Each row of a before or after table is a point. The points were changed in one or more steps. Then noise was added and the rows were shuffled. The steps act on columns, c1 being the first. Write out the steps. A step turns or swaps two columns, mirrors them in a line or flattens them onto one, adds a multiple of one to another, or multiplies or shifts one. Angles are multiples of 10 degrees, from the lower column toward the higher: turns from -170 to 170, lines from 10 to 170 but not 90. Use the fewest steps. Two steps may share a column if one is a turn and the other turns, adds or multiplies; they go together, in the order done. Otherwise the lowest column goes first.
In the rows, zero is written as 128.

Before (8 x 3)
[[103 156  87]
 [150 105 138]
 [142 110 120]
 [167 169  69]
 [ 88 120 138]
 [123 127 150]
 [130 121  77]
 [148 138 132]]
After (8 x 3)
[[127 147 126]
 [138 210  61]
 [122  81 133]
 [136 183  91]
 [126 129 151]
 [136 114  77]
 [130  89 119]
 [123 112 144]]
Steps: flatten c1 and c3 onto the line at 100 degrees; multiply c2 by 2

Before (13 x 8)
[[170 143 111 117 126 130  70 143]
 [145 151 116 117 111 137 139 129]
 [117 153 114 107 135 116 121 120]
 [131 124 110 156 109 148 121 140]
 [148 108  87 146 136 142 106 142]
 [148 132 114 119  95 155 126 119]
 [135 135 140 137 109 146  68 128]
 [136 121 116 121 134 135 114 112]
 [132 159 110  94  99 119  96 141]
 [124 106 119 147 115 141 129 101]
 [166 132 144 117 133 141 113 137]
 [ 77 113 151 122 123 143  81 129]
 [160 138 138 115 104 110 140 152]]
After (13 x 8)
[[ 76 113 147 122 143 114  34 129]
 [125 136 150 137 126 147   8 128]
 [132 131 145 119  96 162 124 122]
 [163 143 119 117 114 150  11 139]
 [138 151 133 116 108 144 150 128]
 [119 106 132 147 113 137 130 109]
 [138 109  96 146 101 150  84 137]
 [120 124 131 156 102 148 114 137]
 [155 132 134 117 144 158  98 135]
 [164 138 153 115 120 129 152 145]
 [124 153 115 107 122 112 114 122]
 [131 121 116 121 123 138 100 117]
 [136 158 139  94  96 122  65 136]]
Steps: turn c1 and c6 by 30 degrees; turn c3 and c5 by 50 degrees; multiply c7 by 2; multiply c8 by 0.7

Before (9 x 12)
[[100 128  68  95 158 148 162 167 164 127 115 118]
 [ 94 112  81 109 143 139 104 114 115  79 140 144]
 [159 109 135  92 152 120 158 113 126 116 109 136]
 [127  69 104 146  92 164 150 147 109 147 141 103]
 [115 142 122 119  85 103 131 139 107 143 166 151]
 [165 105 126 118 134 136 103 126 141 159 102 134]
 [110 150 108 169  77 125 132  95 160 123 131 123]
 [130  97 119 175  82 180  96 176 149 118 107  83]
 [172 140 129 158 115 151  91 112 173 153 155  66]]
After (9 x 12)
[[152 121 128 144 102 139 139 106 134 157  71 151]
 [162 119 150 133 113 118 134 163 162 117  90 147]
 [125 131  94 122 162 136 154 112 150  81 150 152]
 [137  91 143 169  87 150 157  98  93 152 184  79]
 [ 86 154 113 108 119 103 118 128 143 145 204 133]
 [141 120  31 170 167 148  77 146 154 127 103 122]
 [ 93  69  84 105 112 166  98 142 112 146 153 154]
 [ 77 139 139 155 118 123 159 143  81 119 139 107]
 [ 91  76  71 141 103 178  95  83  79 121  84 124]]
Steps: turn c1 and c5 by -60 degrees; turn c2 and c12 by -50 degrees; add -1 times c8 to c3; turn c7 and c8 by 110 degrees; turn c4 and c9 by -100 degrees; multiply c11 by 2

Before (9 x 20)
[[107 131 155 139 112 153 120 124 163  72 141 155 114 173  84 164 148 144
   96 110]
 [ 71 142 103 111 138 165  87  96 134  81 135 178 126 158 120 142 141 134
  135 146]
 [ 99  99 145 125 131  94 179  98 139 138  64 108 128 126  87 172  96 144
   97 121]
 [ 76 128  86 111 124 150 111 141 109 126 129 149 153 137 135  91  95 112
   70 142]
 [139  99 128 139 136 115 159  78  85 103 102 155 176 160  85 170 140 135
  108 137]
 [ 86 119  69  66 129  96 124 115 126 116 112 144 105 124 108 158 116 115
  147  84]
 [161  93  69 108 164 106 113 106 173 155 107 123 145 102 144  97 126 114
  116  89]
 [ 80 140 107 112 119 137 144 106 136  98 104 117 127 166  71 110  80 110
  160 170]
 [114 113 160  92 112 151 132 170 100  67 129  97 124 151 137 142 156 120
  122 132]]
After (9 x 20)
[[139 105 132 142 137 115 159  78 168  68 134 157 176 155  85 176 144 138
  108 144]
 [ 80 135 103 130 121 135 145 107 122 147 124 115 119 169  71 109  81 116
  158 214]
 [102 133 158 113 114 156 118 127  98  22 133 157 114 174  84 159 150 140
   99  90]
 [162  92  68 119 168 109 115 108  78 139 130 124 145  99 147  97 124 113
  114  48]
 [122 113 159 150 111 149 130 176 153  58 128  95 117 153 137 141 158 120
  125 141]
 [ 69 141  99 130 138 166  85  98 116  91 130 174 125 154 126 145 142 128
  134 166]
 [ 74 130  86 142 128 152 106 141 141  41 129 150 156 140 138  88  96 110
   68 155]
 [ 95 101 143 124 130  96 180  95 114  86 128 110 124 124  92 172  92 140
   97 116]
 [ 86 116  70 150 127 101 125 111 122 145 128 140 107 122 108 165 117 118
  146  43]]
Steps: multiply c4 by 0.4; turn c4 and c9 by 160 degrees; add 1.5 times c19 to c10; multiply c11 by 0; multiply c20 by 2
